Each row is a point. Any point is a mix of the corners, with weights that add up to 1. It lies inside the corners' shape when no weight is negative. Is each point inside? If not, which corners have a negative weight?

Corners:
(1): [-0.33  0.06 -0.37]
(2): [-0.30  0.14  0.12]
(3): [ 0.09 -1.01  0.52]
(4): [ 0.03  0.52 -0.40]
Points:
[-0.30 -0.33  0.18] -> outside (4)
[-0.06 -0.46  0.27] -> inside
[-0.35 -0.10  0.24] -> outside (4)
[-0.28  0.08 -0.09] -> inside

Corners:
(1): [-0.27  0.33  0.23 -0.50 -0.14 -0.21  0.36  0.38]
(2): [-0.25 -0.24  0.44  0.28  0.23  0.37  0.54  0.50]
(3): [ 0.38  0.24  0.34 -0.30 -0.44 -0.01 -0.20 -0.05]
(4): [ 0.00  0.03  0.01  0.09 -0.07 -0.42 -1.00 -0.70]
(5): [-0.18  0.08  0.41 -0.31  0.64  0.07  0.76 -0.52]
(6): [ 0.27  0.13  0.06  0.57 -0.34 -0.07  0.48 -0.28]
(7): [-0.62 -0.23 -0.13 -0.40 -0.10  0.45 -0.28  0.21]
(8): [-0.57  0.35  0.31  0.19 -0.25  0.43  0.04  0.30]
(9): [ 0.33  0.71  0.08 -0.47  0.16 -0.14  0.25  0.27]
Points:
[-0.17  0.16  0.32 -0.20  0.29  0.10  0.44 -0.23] -> inside
[-0.75 -0.02  0.15  0.39 -0.96  0.81  0.23  0.99] -> outside (4, 5, 9)
[-0.30  0.02 -0.09  0.18 -0.09 -0.16 -0.29 -0.62] -> outside (2, 3, 9)
[ 0.15  0.27  0.23  0.09 -0.27 -0.02  0.03  0.05] -> outside (5, 7)
[ 0.02  0.08  0.13  0.03 -0.09  0.08 -0.08 -0.21] -> outside (1)
[-0.04  0.20  0.18 -0.15 -0.13 -0.01  0.03 -0.13] -> outside (2)

Corners:
(1): [-0.46 -0.71  0.49 -0.59 -0.65 -0.14 -0.25 -0.66  0.30  0.30 -0.48  0.34]
(2): [-0.35 -0.82  0.34  0.14 -0.24  0.20  0.65 -0.56  0.29  0.00 -0.46  1.00]
(3): [ 0.71  0.36  0.14 -0.05 -0.06  0.49  0.05 -0.35 -0.06 -0.19  0.34 -0.18]
(4): [ 0.31  0.40  0.44  0.29  0.27  0.31  0.28  0.09  0.43 -0.58  0.17  0.01]
(5): [-0.38 -0.26  0.32  0.65 -0.05  0.35  0.02 -0.03  0.23  0.64 -0.23  0.26]
(6): [-0.09  0.09 -0.04  0.20  0.33  0.59  0.10 -0.06 -0.27 -0.19  0.52  0.69]
(7): [ 0.49  0.49 -0.64  0.53  0.32 -0.23  0.14  0.60  0.10 -0.34  0.95 -0.64]
(8): [-0.13  0.03 -0.78 -0.46  0.13  0.34 -0.54  0.67  0.44 -0.38 -0.17 -0.65]
(9): [ 0.52  0.68 -0.64  0.78  0.33 -0.02 -0.27  0.08 -0.07 -0.45  0.25 -0.48]
(10): [-0.52 -1.02  0.14 -0.30 -0.94  0.06  0.15 -0.34  0.22  0.06 -0.34  0.06]
(11): [-0.66 -0.76  0.50 -0.72 -0.16 -0.41  0.01 -0.03 -0.16  0.19 -0.89 -0.06]
(12): [ 0.58 -0.76  0.24  0.64  0.13  0.49  0.01 -0.14 -0.16  0.06  0.53  0.33]
(13): [-0.11  0.54 -0.52  0.06  0.57  0.05 -0.06 -0.13  0.54 -0.25  0.84 -0.80]
Points:
[ 0.19  0.23 -0.17  0.28  0.34  0.21  0.01  0.16  0.14 -0.27  0.33 -0.18] -> outside (1, 10)
[-0.05 -0.12  0.14 -0.07 -0.01  0.15  0.02 -0.13  0.04 -0.08 -0.01  0.08] -> inside
[-0.01 -0.04 -0.08  0.16  0.01  0.00 -0.03  0.00  0.11 -0.05  0.07 -0.15] -> inside
[ 0.00 -0.09  0.05  0.05  0.01  0.03  0.10  0.07  0.15 -0.18  0.07 -0.11] -> inside
[ 0.16  0.11  0.03  0.14  0.15  0.21  0.01 -0.01  0.15 -0.17  0.13 -0.08] -> outside (10)
[-0.05 -0.32  0.18  0.06 -0.09  0.19  0.21 -0.10  0.26 -0.01  0.01 -0.01] -> outside (1, 6, 9)
[ 0.13 -0.05 -0.13  0.13  0.00  0.11  0.04 -0.09  0.09 -0.26  0.15 -0.09] -> outside (5)
[-0.51 -0.19  0.08 -0.07 -0.07 -0.26  0.16 -0.19  0.40  0.05 -0.19 -0.15] -> outside (3, 6, 8, 12)
[ 0.21  0.13  0.01  0.27  0.19  0.10  0.05 -0.01  0.26 -0.16  0.22 -0.18] -> outside (6, 10)
